Rows are points. Before rounding, the points of a table are all equally far from one centre. They may lie mostly on one side of it. Write the centre, to within rounding.

Points (9 x 3):
[[-13 -36 -53]
 [ 15 -34   9]
 [ 23 -46 -20]
 [ 47  37 -37]
 [ 40   0  15]
 [ -3 -46 -20]
 [ 18   3 -78]
 [ 55  25 -19]
 [  9 -32  11]]
Centre: [  8   4 -26]

Points (14 x 11):
[[ 27  32 -34 -11 -36 -19  -3  26  17 -66  31]
 [-55 -26 -19 -11  22  12   4  60  -5  11  74]
 [-52 -18 -12 -65   8 -39  27   4  -6   9  33]
 [-53  -1  40 -27  -5  59  50   7 -22 -40  37]
 [  1  29 -49 -17 -28  56  22  22  17  23   5]
 [  3  21 -24 -12  29  -4  84  26 -29 -21  25]
 [-65 -24 -54 -66  -3 -16  11  18 -15 -33  24]
 [ -1  36   5  31 -10 -18  -5  59  10 -28  34]
 [-29 -41 -52  36  37 -13  23  20 -34 -27   5]
 [ -8 -60  30 -13 -52  21  35   9  14 -48 -11]
 [ -6 -32  -3 -51  15 -34   2  25  53 -30  51]
 [  0   6 -22  -1  61  -2  -3  30  -4 -69  10]
 [-42   9 -31  -7 -11  18 -36  63 -17  -5   6]
 [-28   8 -13  14  -3  46  88  31  33 -48  22]]
Centre: [-17 -13 -15  -8  -6  13  19   8   3 -25  28]
